Rows are points. To make a cloud, some directions were put in groups of two or more. Within a group, all points are equally far from the middle, so they leave a hole (a ring in 2 directions, a hollow ball in 3). The other directions are filled evenly. Then the cloud was stretched, turned, moved and blurred a little. How many holes are there, and how many directions does each take, smallest first?
(in the rows, 100 means zero)

Cloud (21 x 3)
139, 106, 92
103, 120, 64
66, 143, 103
128, 79, 112
120, 127, 108
83, 106, 110
131, 132, 138
80, 95, 44
92, 161, 75
156, 137, 138
152, 72, 90
156, 140, 122
109, 71, 70
88, 107, 74
75, 74, 100
148, 113, 86
135, 157, 80
141, 94, 58
102, 113, 127
98, 67, 91
106, 72, 77
Holes: 0

Cloud (47 x 6)
127, 58, 123, 66, 108, 69
135, 93, 86, 84, 92, 68
145, 36, 95, 112, 72, 87
129, 125, 118, 64, 120, 78
107, 115, 89, 143, 109, 116
70, 77, 45, 112, 95, 94
114, 118, 78, 127, 56, 109
66, 70, 116, 117, 92, 96
81, 112, 40, 80, 148, 109
122, 65, 97, 103, 135, 39
103, 108, 142, 104, 117, 130
108, 60, 52, 127, 80, 126
125, 95, 35, 46, 128, 85
85, 83, 40, 76, 140, 72
117, 76, 123, 122, 63, 42
129, 55, 70, 66, 86, 147
76, 111, 124, 66, 62, 70
101, 42, 97, 112, 89, 27
71, 74, 88, 102, 152, 54
80, 150, 72, 91, 116, 87
88, 126, 129, 99, 105, 81
91, 109, 133, 45, 74, 75
126, 61, 47, 117, 112, 95
114, 90, 71, 141, 128, 120
94, 49, 133, 103, 80, 132
108, 133, 131, 80, 141, 138
126, 104, 52, 82, 100, 57
81, 106, 68, 64, 92, 152
107, 89, 73, 101, 94, 153
70, 89, 71, 71, 137, 95
124, 115, 106, 146, 109, 126
106, 46, 80, 84, 83, 116
85, 129, 89, 123, 91, 60
131, 148, 81, 68, 104, 127
42, 113, 109, 93, 105, 74
107, 112, 120, 64, 47, 138
120, 86, 148, 74, 58, 87
71, 67, 142, 114, 77, 109
111, 83, 70, 65, 157, 96
95, 111, 98, 124, 95, 119
139, 78, 39, 79, 106, 88
147, 68, 90, 79, 106, 85
113, 82, 108, 142, 105, 130
80, 128, 69, 141, 89, 71
161, 68, 74, 108, 140, 102
166, 98, 91, 46, 136, 110
136, 31, 123, 95, 88, 94
Holes: 1 (2)

Cloud (75 x 8)
120, 119, 55, 131, 100, 172, 108, 80
107, 113, 103, 57, 52, 112, 111, 95
140, 126, 95, 120, 121, 178, 143, 91
95, 83, 114, 66, 103, 128, 100, 115
95, 64, 116, 85, 98, 126, 86, 81
78, 79, 90, 139, 78, 127, 117, 83
100, 97, 110, 87, 88, 140, 87, 35
116, 88, 82, 78, 111, 69, 59, 130
133, 145, 58, 133, 103, 147, 158, 117
58, 86, 58, 71, 80, 104, 107, 88
113, 109, 127, 125, 151, 116, 108, 117
94, 78, 96, 111, 136, 133, 101, 104
83, 148, 96, 109, 102, 122, 70, 118
79, 102, 96, 72, 118, 101, 152, 110
105, 143, 92, 106, 73, 150, 91, 123
125, 71, 101, 116, 129, 86, 130, 83
181, 117, 109, 80, 146, 102, 89, 93
100, 115, 116, 117, 69, 108, 90, 66
97, 96, 80, 110, 58, 142, 126, 92
112, 129, 92, 102, 154, 149, 113, 64
141, 102, 106, 113, 120, 77, 79, 141
141, 111, 61, 73, 100, 174, 100, 54
129, 125, 78, 105, 145, 176, 126, 109
133, 115, 93, 124, 79, 93, 58, 107
96, 137, 121, 120, 79, 103, 22, 101
51, 96, 130, 118, 97, 100, 53, 129
92, 100, 102, 106, 146, 101, 44, 65
94, 84, 91, 128, 96, 60, 61, 75
100, 113, 122, 144, 107, 162, 123, 100
78, 139, 54, 90, 136, 116, 86, 138
91, 139, 118, 87, 100, 135, 139, 92
109, 143, 96, 78, 148, 160, 115, 65
100, 140, 55, 121, 127, 112, 84, 116
88, 132, 99, 83, 143, 73, 58, 70
114, 106, 147, 94, 65, 111, 107, 114
94, 135, 70, 128, 113, 157, 121, 57
135, 126, 53, 102, 63, 106, 88, 96
105, 123, 56, 105, 91, 155, 82, 88
110, 119, 113, 25, 149, 67, 94, 122
114, 93, 132, 66, 169, 78, 81, 101
64, 122, 110, 104, 130, 111, 98, 104
128, 69, 98, 87, 147, 101, 66, 46
112, 107, 124, 49, 119, 130, 64, 59
98, 75, 124, 114, 89, 159, 142, 98
138, 117, 140, 100, 109, 134, 99, 34
108, 76, 115, 134, 84, 112, 76, 115
92, 137, 83, 114, 122, 57, 55, 94
122, 149, 110, 105, 170, 122, 35, 106
82, 127, 108, 109, 152, 105, 87, 74
52, 118, 66, 108, 53, 139, 92, 75
110, 76, 121, 173, 108, 119, 116, 51
75, 98, 85, 57, 175, 131, 96, 78
97, 99, 54, 64, 156, 137, 103, 105
171, 90, 109, 45, 102, 94, 64, 102
111, 146, 110, 130, 120, 144, 93, 96
118, 123, 138, 120, 94, 127, 66, 67
141, 128, 94, 126, 94, 120, 103, 35
99, 63, 67, 99, 105, 132, 99, 54
123, 111, 149, 101, 98, 108, 52, 35
43, 113, 121, 125, 89, 86, 54, 97
127, 105, 87, 68, 177, 133, 84, 94
186, 97, 111, 130, 154, 109, 105, 133
81, 133, 73, 148, 61, 103, 73, 107
138, 80, 83, 92, 125, 146, 112, 103
87, 111, 112, 62, 114, 130, 102, 107
89, 158, 95, 108, 122, 169, 110, 90
119, 103, 128, 71, 135, 140, 87, 117
127, 131, 73, 119, 77, 169, 105, 106
127, 106, 110, 88, 79, 159, 145, 93
155, 68, 106, 113, 98, 101, 56, 45
114, 39, 91, 99, 125, 152, 75, 107
72, 106, 89, 126, 106, 159, 128, 73
107, 73, 129, 37, 124, 124, 67, 92
106, 138, 111, 109, 65, 129, 133, 92
86, 104, 73, 94, 79, 147, 80, 98
Holes: 0
